Each wall is flat, endless, passes through zero and stands at right angles to its row. A trip goes straight from one point to another. Which walls does it cross, in order?

Walls:
(1): [ 0.70 -2.36]
(2): [0.20 2.81]
(3): [ 0.39 -0.59]
(4): [ 0.49 -0.93]
Trips:
[1.37 0.48] to [2.69 0.99] -> none
[-0.95 -2.06] to [1.78 0.30] -> 2
[1.86 2.79] to [-1.23  3.98] -> none
[ 1.08 -1.70] to [-1.25 -0.31] -> 3, 4, 1

Walls:
(1): [-1.07  0.15 -3.82 -1.16  1.57  0.20  3.35 -0.32  0.06]
(2): [ 0.75  0.89 -1.73  0.16  1.06  0.52  0.89  1.21  0.75]
(3): [-0.03 -1.65 -0.01  2.04  0.01 -0.16  1.20 -1.15 -0.33]
(4): [ 1.14 -1.35 -1.65 -1.03 -1.71 -1.05 -3.80  0.80 -1.54]
Trips:
[ 4.22  0.07 -1.27  2.97 -1.03 -2.65  0.57  0.67 -0.66] to [ 0.49 -0.13 -0.13  0.21  2.10  1.16  2.00 -0.09 -0.73] -> 1, 4
[-1.44  0.70  0.21 -1.08  0.13 -0.86 -0.44 -1.30 -1.43] to [-0.13 -0.15 -1.50 -1.79 -0.08 -1.23  0.50 -0.28  1.12] -> 2
[ 0.64  1.51 -0.15 -1.38  0.18 -1.67  2.07  0.71 -1.17] to [-0.69 -1.69 -0.78  0.45 -0.04 -1.47  0.05 -2.33  1.86] -> 3, 2
[ 1.30  2.42  1.57  1.64 -1.56  0.09  0.79 -1.25 -0.80] to [-1.45 -1.55 -1.15  2.29  0.81  1.06 -2.20  0.84 -1.92] -> 4
[-2.56  1.03  0.85 -1.88  0.61  1.77  3.50  0.24 -0.27] to [-0.84  2.18  0.58 -0.19  0.50  2.89 -1.68 -1.72 -0.46] -> 2, 1
[ 0.16  1.00 -0.64  1.22 -1.36 -0.26 -0.04  0.75  0.98] to [-1.21 -1.16  1.95  3.39 -1.20 -2.74  1.23 -0.56 -2.67] -> 3, 4, 2
[-1.35 -0.21  2.06  1.52 -0.88  0.43  0.56 -1.72 -1.27] to [ 0.08 -2.33  0.13 -1.38 -1.23  2.20 -0.18 -0.63 -0.68] -> 4
[-2.87 -0.84  2.09 -2.33  0.03 -1.42  2.32 -1.61  1.17] to [-0.26 -1.47  1.23  0.28 -0.30  2.50  0.19 -4.20  0.58] -> 1
[-4.04 -0.17 -0.60  0.32  2.11  0.62 -1.00  0.52  2.20] to [ 2.22  0.91 -0.18 -1.68 -1.98  0.28  0.61  2.00  0.18] -> 4, 1
[ 0.34  0.09  0.30  2.20 -2.12  0.37  0.61  1.74 -2.46] to [-1.70 -1.43  0.01  1.29 -0.51 -2.98  1.28  0.56  1.82] -> 4, 1
